Rows are points. Any point is a mix of the corners, with weights that add up to 1. It lies inside the corners' shape when no weight is negative. Say inside or outside, and name the corners with a negative weight.

Corners:
(1): [-1.5  2.5 -1.2]
(2): [-2.1  1.3  7.3]
(3): [ 0.4 -6.7  1.0]
(4): [ 3.6 -4.1 -1.8]
Points:
[ 1.2 -2.0  1.7] => inside
[ 0.9 -1.7  2.2] => inside
[ 0.7 -4.3 -0.8] => outside (2)
[ 2.7 -4.8  0.2] => outside (1)
[-0.5 -2.9  2.7] => inside
[ 1.4 -5.7 -1.1] => outside (2)
[ 0.1 -4.7  0.7] => inside

Corners:
(1): [  3.5  -0.3  -2.2   3.9   3.7 -10.9]
(2): [-1.5  3.5  1.4  2.5 -0.9  1.0]
(3): [ 2.1 -2.2 -1.4  1.2 -5.9  1.5]
(4): [-2.0  0.9 -4.7  3.2  1.3 -0.1]
(5): [-1.1 -4.3  1.4 -0.8 -1.2 -1.0]
(6): [ 2.9  0.8  0.6  4.9  6.7 -0.2]
(7): [ 4.7  1.9  0.4 -8.8 -1.0 -1.6]
Points:
[ 2.8 -2.8  1.0  0.9  1.3 -4.2] => outside (2, 4)
[-1.2  0.0 -1.0  1.4  1.5  0.3] => outside (1, 3)
[-0.1 -2.6  0.7 -0.4 -1.0 -1.1] => inside
[ 3.4  1.3 -0.3 -5.1 -0.3 -2.0] => inside
[ 2.0  2.9 -1.9  3.1  4.8 -5.0] => outside (3, 5)
[ 1.8  3.6 -0.4  0.7  1.8  2.2] => outside (1, 5)

Corners:
(1): [-4.6  2.1 -1.2  1.6 -0.4  0.0  0.3 -4.5  2.6 -4.3  0.8]
(2): [ 1.9  1.6 -0.7 -4.3 -5.4  5.7  0.5  5.9 -4.1 -0.6 -3.9]
(3): [ 2.5  1.7  1.1  1.5 -4.5  5.5  1.3 -0.8 -2.7 -0.6 -0.2]
(4): [-0.5  1.4  0.2  5.1 -1.9  2.6 -4.5  3.7  3.2  1.0 -3.1]
(5): [ 6.0 -4.5 -0.7 -2.5  1.9 -5.0  2.0  6.0  6.6 -0.1 -4.0]
(6): [-2.7  4.8  2.6 -2.1  0.8  2.2  3.3 -1.9  0.1  4.8 -0.8]
(7): [-4.9  2.3  3.4  4.0  6.5 -6.6 -3.4 -1.5 -3.4 -1.9  3.5]
(8): [ 8.4 -1.9  3.0 -6.1  1.6 -1.7 -5.7  1.0  4.6  2.4 -3.8]
(9): [-3.1 -1.2  0.3  1.4 -1.5  6.9  1.1 -0.8 -1.2  1.1 -0.6]
(10): [ 6.7 -2.7  5.8 -0.2  1.5 -5.4 -0.2 -0.5  5.0  0.5 -9.1]
(11): [-4.6 -0.8  4.8  1.6 -2.5 -6.4 -4.0 -1.0 -3.2  1.4  2.6]
(12): [-5.5  4.1  4.5 -0.5 -1.2  1.7  1.6  3.3  1.1 -2.8  2.6]
Points:
[ 0.9  0.4  0.8 -0.6 -2.1  1.7 -0.5  1.2 -1.5  0.4 -2.0] => outside (12)
[-1.6  1.3  1.5  0.1 -0.9 -1.4 -2.2  2.0 -0.8  0.0  1.2] => outside (9, 10)
[-2.8  0.9  2.5  3.3  0.9 -1.1  0.2 -0.6  0.6 -0.6  0.1] => outside (2, 8)
[ 1.3  0.0  0.9 -1.4 -1.9  2.0 -2.4  1.9  2.7 -0.3 -1.3] => outside (6, 7, 10)
[-2.2  1.6  2.3  1.3  0.1 -2.5 -0.7  1.4  0.6 -0.7 -1.3] => outside (3, 8, 9)
[ 2.3 -0.5  3.0  0.5  0.8 -2.3 -0.8  0.6  2.2  0.1 -3.7] => inside
[ 4.3  0.7  3.6 -1.8  0.0 -0.6  0.4  3.9  2.0  0.4 -4.9] => outside (1, 9, 11)

Corners:
(1): [-5.9 -2.2  3.2 -0.8  0.2 -3.4 -3.5 -6.3  3.9 -0.1 -0.5 -1.8 -1.7 -4.5
 -2.5 -4.1  2.3 -2.0]
(2): [-2.9 -0.8  1.1 -2.3  5.7 -1.5  1.1  0.5  1.6 -0.3  3.4  0.5 -3.8 -4.8
  3.4  5.0 -0.7 -2.2]
(3): [ 5.2  0.1  0.9 -1.8 -2.7  0.5  3.9  1.1  1.1  3.0  4.5  1.7 -0.3  0.2
 -7.8  4.4  7.1 -0.1]
(4): [-0.9 -2.1  5.9 -1.6 -0.8 -0.1  7.0  4.5 -2.1 -3.9  1.2 -5.7 -0.4  1.3
 -3.8  3.7 -0.1  0.4]
(5): [ 3.6 -5.0 -3.0  0.3 -5.5  2.3 -1.5 -0.5  0.4  2.6 -1.7 -0.8 -0.7  5.6
  0.6  5.0 -2.5  2.6]
(6): [ 1.5 -1.7  5.1 -0.2  1.0 -0.2  6.1  4.5 -7.5  7.3  6.9 -3.5  3.8 -4.4
 -0.8 -1.3  4.4  3.5]
(7): [-1.5  1.0  5.4 -0.3  2.1  1.2  0.1  3.0 -0.2  1.5  0.7  0.0 -0.7 -8.3
 -2.5 -3.1  1.8  0.6]
(8): [ 1.6  1.0 -5.5  0.4 -6.7  1.4  2.4  6.1 -1.1  0.1  1.9  2.1 -1.9  6.6
  0.6 -3.7  1.8 -1.9]
(9): [-0.3 -1.9  0.6 -0.3  3.9  2.0 -2.5  1.7 -1.6 -1.7  3.6  0.3  2.0  2.9
  1.3  8.0  1.0 -6.8]
(10): [ 0.8 -2.2  7.9  0.7 -4.6 -2.9 -0.2  4.0 -0.3  0.3 -3.0  1.3 -1.9 -1.9
 -2.6  2.4  2.3  1.1]
(11): [-3.3 -3.5 -5.4  1.1  3.9  2.1  3.9  1.9 -6.6  4.2  0.2  5.7 -1.1 -2.6
  3.9  4.0  2.3  0.6]
(12): [-2.7 -2.0 -4.5  1.9 -5.6  2.7  0.2  2.3  6.8 -3.1 -0.2  0.6 -1.3  2.0
 -2.0 10.1  1.9 -1.3]
(13): [  9.0   2.6 -10.6   3.1  -2.9   0.5   1.2  -4.6   0.7  -0.8   3.2  -0.4
   3.8   0.6  -5.3  10.8  -1.4  -3.1]
(14): [ 0.4  1.1  1.1 -2.8  0.2 -2.9 -2.8 -0.9  1.7  4.2 -1.8 -1.1  4.2 -2.6
 -1.4 -2.5  3.1 -1.9]
(15): [-4.8  2.9  2.8 -0.5  2.0 -1.6  4.3 -6.9  3.7  1.0  5.7 -1.6  0.1  2.1
 -4.2  6.3  1.4 -4.9]
(16): [-4.6 -0.1 -1.2 -3.4 -1.6 -1.6  1.6 -2.0  3.0  0.2  2.5  1.2  2.3 -1.9
  1.1 -2.2 -3.9 -2.4]
(17): [ 0.2 -2.7  7.8 -3.7 -0.8 -0.3  1.2  3.1 -3.9  1.1  0.6  0.9  2.6  2.0
  6.0 -4.5  3.7  4.2]
(18): [ 1.2 -0.2  3.0  2.8  0.9 -3.1  0.7 -2.6  5.6  0.7  5.1 -2.4  4.8 -1.7
 -2.7 -5.0 -1.8 -0.8]
(19): [-0.2 -4.4 -1.8 -0.1 -4.9  2.7  3.7 -5.6  2.0 -0.7 -2.5 -1.6 -0.9  4.5
  1.0  4.3  2.4 -4.8]
Points:
[-1.2 -0.8  0.9 -0.7 -1.0 -0.5  1.6 -0.6  0.8  0.5  1.5 -0.8  0.1  0.3
 -1.5  1.6  1.0 -1.4] => inside
[ 1.6 -0.8 -0.1  0.3 -1.1 -0.1  0.9  1.7  0.0  0.5  2.3  0.3  0.9 -1.0
 -1.3  1.3  0.7  0.0] => outside (14, 15, 19)
[ 0.6  0.5 -0.4 -0.9  0.3 -1.2  1.7  0.0 -0.4  2.0  3.3 -0.5  0.9 -1.1
 -1.4 -1.6  0.9 -0.2] => outside (9, 10, 12, 19)
[ 0.5 -1.1  0.9 -1.5  0.6 -0.9  0.3  2.4 -3.7  1.8  1.3 -0.3  1.0 -2.6
  1.4 -0.6  0.2  0.5] => outside (3, 12, 15, 18, 19)
[-2.2 -2.2 -4.5 -0.2 -0.5  1.4  1.8 -1.7 -0.4  0.7  1.9 -1.8 -0.5  1.9
  0.1  6.6 -0.2 -3.2] => outside (3, 7, 10, 17, 18)
[ 0.4 -0.5  1.3 -0.3 -0.8 -0.2  1.8  0.2  0.6  1.5  3.2 -1.7  1.8 -1.0
 -1.6  0.3  1.4 -0.8] => outside (10, 11)
[-1.0 -1.1  0.4 -0.8 -0.1 -0.9  2.3 -2.9  1.6  1.8  2.8 -1.3  1.9 -0.2
 -0.9  1.2  0.9 -0.7] => outside (7, 8, 9, 10)

Corners:
(1): [-2.5 -1.2 -2.8  0.8  4.2  0.8 -2.6  3.7 -2.3 -6.1 -1.2  3.5  2.4  0.5
 -2.6 -1.2  1.7  2.1 -3.5  2.0]
(2): [-3.6  1.4 -1.3  4.1  3.1  0.0 -2.4  2.5  1.3  2.2 -1.5 -0.8  1.9  4.8
 -0.1  0.9  7.3 -1.3 -2.4 -3.9]
(3): [ 1.7 -5.9 -8.2  2.5  4.0  1.0  3.0  5.3 -0.8 -3.5  0.8  1.9 -2.2  2.8
  1.3  5.0 -0.7  3.9 -2.4 -0.6]
(4): [ 3.1  1.2 -1.4  4.2 -0.1 -3.6 -2.3  2.4 -2.7  0.1 -1.1 -5.8 -0.9  4.1
  2.1 -7.0  3.2 -2.5  2.9 -4.8]
(5): [ 0.3  2.5 -2.7  3.1 -1.8  0.0 -2.4  0.9  1.0  3.2  1.7 -5.6 -3.1 -2.9
  4.0 -6.5  3.4 -4.7 -2.1  0.4]
(6): [ 3.2 -1.9 -3.4 -6.2  2.5  0.5  2.2  1.6 -0.8 -1.4 -2.7  4.9  0.7  7.2
  2.9 -0.1  1.6  3.0 -4.0  2.5]
(7): [ 0.9  4.2  4.1  6.9 -0.9  2.0 -0.9 -1.0  0.7  2.5 -0.5 -1.8  1.1 -2.2
 -2.3 -2.4 -0.2 -3.5  1.0 -5.5]
(8): [ 1.3  4.5 -3.7  0.3  1.3  1.2 -3.0  2.8 -4.3  5.8  2.8 -6.6  1.4 -1.0
  3.6 -1.7  4.9 -0.1  5.3 -6.0]
(9): [-8.0 -3.8  1.8  0.9 -7.5 -1.5  2.6  2.8 -5.3  6.8  0.6  2.8 -1.5 -2.0
 -4.9  0.5 -2.6  0.7  0.4  4.6]
(10): [-3.0  2.1 -0.4  0.8  2.1 -2.3  4.0 -1.8 -0.2 -4.0  0.8  0.6  1.4  4.4
  1.0  7.4  0.9  3.3 -1.3 -2.2]
(11): [ 0.2  1.8  2.4  2.2  0.0  0.6 -4.7  7.8  5.3  0.1 -1.2 -4.3 -3.0  1.7
 -0.9 -3.3  3.7 -0.9  1.9 -5.6]
(12): [-5.2  0.4  2.4  3.0  0.4  0.5  6.1  0.2 -0.1  0.3 -2.7 -0.7  0.6 -2.6
 -8.9  3.5  1.2 -2.2  1.2 10.5]
(13): [ 1.0 -1.7 -3.3  2.4 -1.2  0.4  2.6  2.3  1.4 -2.8 -0.9  5.6  0.0  0.8
  0.0  0.8  4.8  1.1  2.4  2.8]
(14): [ 2.6 -3.7 -5.2 -3.0 -0.2  4.5 -0.4 -8.5  1.0 -2.8 -0.1  0.4 -2.8  6.1
 -1.7  4.5  2.3  3.1 -1.3  4.0]
(15): [ 4.3  2.9 -0.1  1.2  1.1 -0.4 -3.4  5.3 -5.0  3.7 -1.8 -4.2 -2.1  0.8
  0.3  0.3  7.9  1.8 -3.9 -4.3]
(16): [-1.4 -4.7  4.9 -0.3  1.3 -1.7  1.8  1.2 -3.7  3.1  5.1 -0.3  0.0  1.4
 -5.9  2.1  2.4 -4.7 -0.6  1.9]
(17): [ 0.7 -6.4  0.0  1.9  6.4  5.5  1.9 -0.2 -1.8 -5.1 -3.2  0.0 -0.5  4.6
  6.1  2.9  4.9  3.9 -2.1 -0.7]
(18): [-0.3 -3.9  1.9  1.6  0.7 -4.0 -2.4  0.6 -1.0  7.0 -0.7  1.6 -1.3 -1.8
 -1.8  2.4 -1.8 -2.7  0.6  9.6]
(19): [-1.1  1.9 -3.4  1.0 -2.6 -2.1 -3.6  3.8 -1.4  0.9 -3.5 -6.2  0.4 -0.3
  2.0 -0.4  3.5 -5.1 -0.2 -5.5]
(20): [ 0.7 -6.7 -2.7 -2.5  4.4 -2.4  3.2  0.4  2.5 -4.7 -2.7  3.1  2.3 -1.0
 -0.1  0.4  3.4  4.8 -2.7  0.8]
(21): [-3.1 -2.6  1.9 -1.5  0.6 -2.6  1.2 -1.0 -5.2  6.0 -4.6  2.1 -9.7 -3.3
 -6.5 -2.2  1.2 -5.6  2.0  6.0]
Points:
[-1.5 -1.3 -1.8  1.3  1.1 -0.1  0.7  1.8 -1.5 -0.9 -0.6 -1.0 -0.9  1.0
 -1.1  0.9  3.7  0.4 -0.3 -0.4] => outside (6, 7, 18)
[-1.8 -1.8  1.0  3.1 -0.9 -0.1  2.7 -0.9 -1.3  1.9 -0.5  1.2 -1.1 -1.2
 -3.1  2.9  1.6 -1.4 -0.9  2.9] => outside (1, 4, 6, 8, 11)
[ 0.9  2.1 -0.4  3.3  1.5 -0.7 -1.7 -2.5 -0.2  3.0 -2.5 -4.4 -1.3 -0.9
  2.1 -0.5  5.5 -2.7  1.9 -0.1] => outside (1, 3, 6, 9, 11, 16)
[-0.4 -1.5 -1.4  1.1  0.9 -0.2  0.7  0.8 -2.1  0.6 -0.3  0.4 -0.4  0.9
 -0.8  0.9  2.3 -0.2 -0.6  1.0] => outside (11)
[-1.8 -1.1 -0.4  1.8  0.3 -2.6  1.6  2.6 -1.5  1.3 -0.8  1.6 -0.2  0.0
 -2.3  0.2  1.3 -1.6 -1.6  2.4] => outside (8, 11, 14, 17)
[-0.4 -0.4 -0.8  1.9  1.4  0.3 -0.6  1.6 -0.9 -0.7 -0.8  0.3  0.1  0.7
 -1.1 -0.1  1.7  0.1 -0.9 -0.2] => inside
[ 0.1 -1.2 -0.9  0.9  1.0 -0.1  0.1  1.1 -1.0  0.9 -0.7 -0.2 -1.3  0.9
 -1.0  0.1  2.5  0.0 -0.4  1.3] => outside (19)

Corners:
(1): [ 4.8  2.6  1.3  5.4 -1.0 -0.5 -0.4 -3.0 -1.4 -0.8 -3.0  2.9 -1.7 10.6
  2.8 -1.4  0.7  2.2 -1.4 -0.2]
(2): [ 5.6  5.0 -3.4  4.4 -4.2 -5.6 -0.4 -0.4 -0.8 -2.1  2.1  0.8  2.8  2.7
 -0.5 -1.0 -1.8  2.6 -1.8 -5.1]
(3): [ 0.1 -1.4 -1.5 -4.0 -5.6 -1.3  7.5 -0.7 -0.4  0.1  0.5 -3.7  3.5 -4.2
 -0.9  1.0 -5.9 -0.7  6.9  0.8]
(4): [-0.3 -0.6 -4.2  1.3  0.1 -1.6 -0.4 -3.3  0.2  0.3  4.6  4.1 -0.2 -1.4
 -1.1 -4.8 -2.0  1.9 -0.1 -2.0]
(5): [-3.4  3.9 -6.5 -0.9  0.9  4.3 -3.0 -1.2  0.5 -3.5  3.9  1.1 -0.8 -3.5
  3.7  0.3 -8.7  4.0  5.0 -5.9]
(6): [ 3.2 -0.8 -4.1  2.7 -3.2  0.8  0.6 -0.1 -2.6 -2.9  0.1 -4.5  3.3  0.0
 -1.2 -0.1 -1.4  6.0 -1.8 -3.2]
(7): [ 0.4  0.4  1.6  3.8  0.4 -1.4 -1.7 -1.3 -4.6  1.3  7.0 -4.0  0.7 -2.5
 -1.9 -1.0  0.2  0.1 -0.3 -1.7]
(8): [ 2.7  3.1 -1.4 -1.5  0.8 -0.8  1.3 -4.3 -1.7 -1.2  2.5 -0.4  2.6 -3.5
 -1.0 -2.6  4.4  2.9 -3.0 -1.5]
(9): [-0.7 -2.1 -1.5 -0.8 -1.5 -3.0 -9.2  6.5  3.2 -8.0  3.9  2.3  0.2  0.4
  7.2 -5.9  1.7 -0.9  0.9 -1.1]
(10): [-2.7  1.5 -3.2  3.3  1.0 -0.8 -0.3  1.0 -2.3  4.2 -2.7  2.0  3.2 -2.2
 -0.3 -0.3  4.2  3.5  3.0  1.7]
(11): [-1.7 -3.3  0.5  7.4 -3.4  1.6  0.5  3.7  1.3 -3.3 -3.1  1.5  1.8 -2.4
  6.7 -0.4  2.3  1.6 -2.4  1.1]
(12): [ 0.0  5.0 -3.4 -6.9 -0.5 -1.9  1.6 -0.2 -5.8  3.5  3.6 -0.7 -2.6 -6.3
 -3.6  4.8 -1.6  6.6 -1.3 -0.2]
(13): [ 2.5  4.7 -1.8  0.0  3.5 -5.4 -2.5 -4.2 -2.9 -2.2  2.6 -4.5 -1.9 -3.3
 -2.4 -1.9 -3.4  1.7 -5.0 -5.9]
(14): [ 2.0  4.3 -4.2  3.2  3.0 -2.8  0.5  1.0 -3.9 -2.2  3.5  3.3  3.0  3.4
 -6.1  2.8  2.5  0.8 -0.3 -2.7]
(15): [ 2.8 -1.5  2.6  0.1 -0.9 -1.8  1.7 -0.9  0.0 -0.8  3.1 -2.8 -6.9 -1.4
 -1.0 -3.7  2.7  3.9  1.5 -0.2]
(16): [-3.0  2.6  2.4 -1.9 -1.6  1.5 -7.2 -6.7  2.4 -3.5  0.0  1.1  2.5  1.9
  0.4 -1.8  3.7  5.3 -1.8 -5.2]
(17): [ 2.8 -2.1  2.4  3.9 -1.6 -1.5  1.3 -4.3  2.4 -4.6  1.8 -6.8  1.6 -4.5
  2.8  1.4 -4.5 -1.4  2.7  2.9]
(18): [ 2.9 -2.0 -3.7 -1.8 -3.6 -0.5 -3.7 -2.4  6.0  1.6 -1.9  3.1 -6.0  1.1
  5.9  1.1  0.5  3.4  3.6 -2.3]
(19): [ 2.8  0.8  1.8  4.3 -1.2  1.3 -3.2  4.2 -0.8 -1.3  2.4  1.4  3.6  0.6
 -2.2 -4.3 -1.6 -1.0  0.5  0.0]
(20): [-2.3  4.8 -7.1 -1.9 -3.1  1.1  5.1 -0.6 -0.7  6.9 -0.8 -6.0 -6.0 -7.8
 -2.4  7.2 -6.9 -0.9  8.3  4.2]
(21): [-2.9  5.3 -6.2 -0.9  3.0  2.3 -0.1  6.0  0.3  1.3  6.3  1.7  2.3  0.2
 -1.1 -0.6 -5.2  3.2  1.7 -2.7]
Points:
[ 0.6  1.4 -2.3 -0.2 -1.4 -0.2 -1.1 -1.4 -0.1 -0.9  1.4 -0.3 -0.2 -1.1
  0.8  0.2 -1.4  3.2  1.0 -2.0] => inside
[ 1.7  0.2 -2.5 -0.4 -1.1 -2.2  0.8 -1.0 -0.2 -2.7  3.5 -2.1  0.5 -3.3
  0.6 -0.7 -2.6  2.2  0.3 -2.8] => outside (1, 10, 16, 19, 20)
[ 0.5  0.9 -3.7  0.0 -3.2  0.2 -0.5  1.4  1.3 -2.5  2.0  0.1  0.1 -0.9
  0.9  0.5 -3.5  2.6  2.8 -2.0] => outside (1, 7, 8, 10, 13)
[ 0.9  1.6 -1.8  0.5 -1.2 -0.8 -0.7 -0.6 -0.6 -1.4  2.6 -0.8  0.8 -2.0
 -0.3 -0.6 -1.0  2.2  0.0 -1.9] => outside (1, 10)
[ 1.2  0.8 -1.9  1.2 -1.5 -1.9 -0.9 -0.8 -0.2 -1.6  1.1 -0.5 -0.3 -0.8
  1.1 -0.6  0.1  2.1  0.6 -1.4] => outside (19, 21)
[ 0.8  0.5 -0.3  0.2 -1.7 -1.1 -0.4 -0.2  0.5 -1.8  2.6 -0.3 -0.5 -0.7
  1.4 -1.8 -2.7  1.8  0.7 -2.0] => outside (6, 8, 10, 14, 20)

Corners:
(1): [ 1.3  1.9  1.1 -4.0 -3.0  0.8 -3.1 -3.4 -1.0 -1.2 -5.4 -1.6 -3.8  1.2
  0.5 -0.5  0.5  2.9  2.6 -4.5]
(2): [ 0.6 -0.6 -4.4 -3.1  1.0 -0.7  1.4 -3.7  2.1  3.8  5.3 -3.6  1.1  4.5
  1.4 -4.4 -4.8 -1.9  2.3  1.0]
(3): [-1.0 -3.0 -6.6 -2.0  0.3  0.6  3.0 -0.2 -1.2 -0.7 -2.1  4.1  5.0  1.2
  2.9 -3.5 -0.3  3.1 -0.6  3.6]
(4): [-1.2 -0.4 -1.9  2.9 -3.7  0.6 -0.7  2.5 -3.1  0.3 -4.8 -2.1  3.3 -2.8
  1.8 -2.0 -4.0  1.6  5.4  0.0]
(5): [-6.6  2.7 -3.3 -4.0  1.9  3.3 -3.5  3.0 -3.6 -1.9 -0.2 -3.1 -2.6 -3.5
  6.7 -0.7 -4.0 -0.5 -0.3 -2.2]
(6): [ 0.6  1.7 -1.0 -2.9  0.6  5.5  2.5  5.9 -2.0 -2.8 -5.6 -3.8  0.1 -0.4
  5.2  0.8  5.6  3.4  2.2 -2.5]
(7): [-3.0  0.3  0.3 -8.1  0.5 -4.2 -0.1  1.4 -3.2  0.5 -0.6 -1.2 -0.4 -5.5
  5.6  3.6 -2.1  0.8  3.7 -3.1]
(8): [-0.7 -3.2  1.3  6.1  2.7  2.8 -0.1  0.6  3.3  2.5  2.4  6.2 -0.4  3.9
 -1.8 -2.5  4.5 -2.7  0.4  5.4]
(9): [-2.8 -1.7 -1.2  5.3  6.2 -1.6  2.5 -1.8 -1.4  2.2  1.8  5.1 -4.5  5.9
 -6.3  2.8 -1.0 -1.3  6.4  5.3]
(10): [ 0.5 -4.8 -1.8 -6.0 -0.4  0.7  4.4  2.9 -7.2  6.4 -1.1  3.7  3.0  3.7
  3.1 -2.7 -2.4 -3.0 -0.7  1.7]
(11): [ 6.3 -6.0 -2.4  2.7  1.0  0.0 -0.6 -4.5  2.2  2.5  0.8  3.3 -0.9 -1.3
 -4.0 -0.8 -0.2 -4.4  1.2  2.5]
(12): [ -1.7  -0.3  -0.2 -10.3  -1.6  -0.2   1.5   3.6   0.2  -6.9  -1.0  -1.0
   3.5  -3.1  -0.2   0.5   0.6  -4.7   6.8   2.8]
(13): [ 2.1 -5.3 -3.9  0.9  3.3 -2.7 -1.2 -3.6 -2.6 -2.4  1.2  0.6  3.4  8.6
 -1.5 -5.1  1.9  0.5  2.6 -0.8]
(14): [ 1.6  0.7  3.1  3.0  4.5  6.9 -5.9 -3.0  7.9 -1.5  1.3 -6.0 -1.4  4.0
 -5.4  4.9 -1.3  1.2 -4.6 -1.6]
(15): [ 3.7 -0.7  3.2  0.5 -2.6  2.1 -5.0  2.8  8.0 -0.7  0.6 -5.1 -8.8  5.0
 -0.9  3.1 -2.4 -1.1 -5.5 -2.5]
(16): [ 0.5  3.4  0.1  3.3  1.4  5.7  0.0  1.0  0.0 -5.0  0.2  1.9 -0.3  0.0
  0.6  0.5  0.5  6.4 -1.0 -7.0]
(17): [-4.3 -1.0 -0.3 -1.1 -0.9 -1.9  5.2  2.0 -5.5  0.3 -4.4 -2.5  0.5 -1.7
  2.2 -6.9 -3.1 -0.6  1.3  1.4]
(18): [ 1.5  7.2  5.5  2.9  0.5  4.0 -3.5 -3.0  4.4 -0.1 -1.6  2.4 -3.2  2.3
  4.7  5.9  2.3 -1.6 -6.5 -6.1]
(19): [-1.3  6.1 -1.8  2.7 -1.4  2.4 -4.1  0.9  3.3 -3.9  3.0 -4.4 -4.5  2.3
 -2.7  4.2  3.3 -0.5 -4.4 -0.3]
(20): [ 1.9  1.4 -5.9 -3.8  2.4 -3.7  0.7  3.2 -5.9  1.7 -1.0  4.2  2.7  2.7
  0.9 -8.1 -1.3  3.9  2.3  1.1]
(21): [  1.5  -2.9  -2.8   1.6   0.2   0.0   1.6  -2.7 -10.5  -0.4  -0.3   1.1
  -1.3   1.5   7.5  -6.5  -3.2   3.1   4.1   4.9]
Points:
[ 0.2 -0.1 -0.3 -0.1  0.7  0.6 -0.9  0.2 -1.0  0.5 -0.3 -0.6 -1.8  1.7
  1.0 -0.6 -1.0  0.2  0.2 -0.9] => outside (3, 12)
[ 0.6 -2.2 -1.8  0.3  1.4  1.7 -1.5  0.6 -2.1 -1.2 -2.3 -1.1  0.0 -0.2
  1.7 -3.5 -1.7  3.7  0.8 -0.9] => outside (2, 9, 10, 12, 18, 19)
[ 0.8  4.0  1.7 -0.9 -0.8  2.6 -1.4  1.0  0.6 -1.7 -1.4 -2.6 -2.2  0.6
  3.0  0.6  0.3  1.6 -0.3 -2.4] => outside (3, 5, 9, 10, 11, 13)
[-0.1  0.1  0.6 -0.5  0.4  1.8 -0.9  0.0  0.4 -0.9 -0.7 -1.3 -1.3  0.8
  0.4  0.9 -0.2 -0.5  1.2 -0.8] => outside (3, 20)
[ 0.0  0.8 -1.4 -2.2 -0.2  2.0 -0.7  0.7  0.4 -0.6 -1.1 -1.6  0.6  1.2
  1.2 -0.7 -1.1  0.0 -0.8 -1.8] => outside (7, 8, 9, 21)
[ 0.3  0.5 -1.8 -1.0  0.3  0.5 -0.6 -0.1 -1.3 -1.2 -1.0 -1.1 -0.6  0.9
  1.5 -1.0 -0.9  1.2  1.4 -0.8] => outside (8, 10)
[ 0.1 -0.1 -1.1 -1.7 -0.1  0.6 -1.6 -1.2 -0.4 -0.8 -0.1 -1.0 -0.8  0.6
  1.4  0.9 -2.0  0.1  1.0 -1.7] => outside (6, 8, 17, 20)
[-0.1 -1.2 -2.1 -1.3  1.0  0.0  0.5 -0.7 -1.1  0.7  0.6 -0.6  0.4  2.4
  1.0 -2.4 -1.5 -0.6  1.3  0.3] => inside
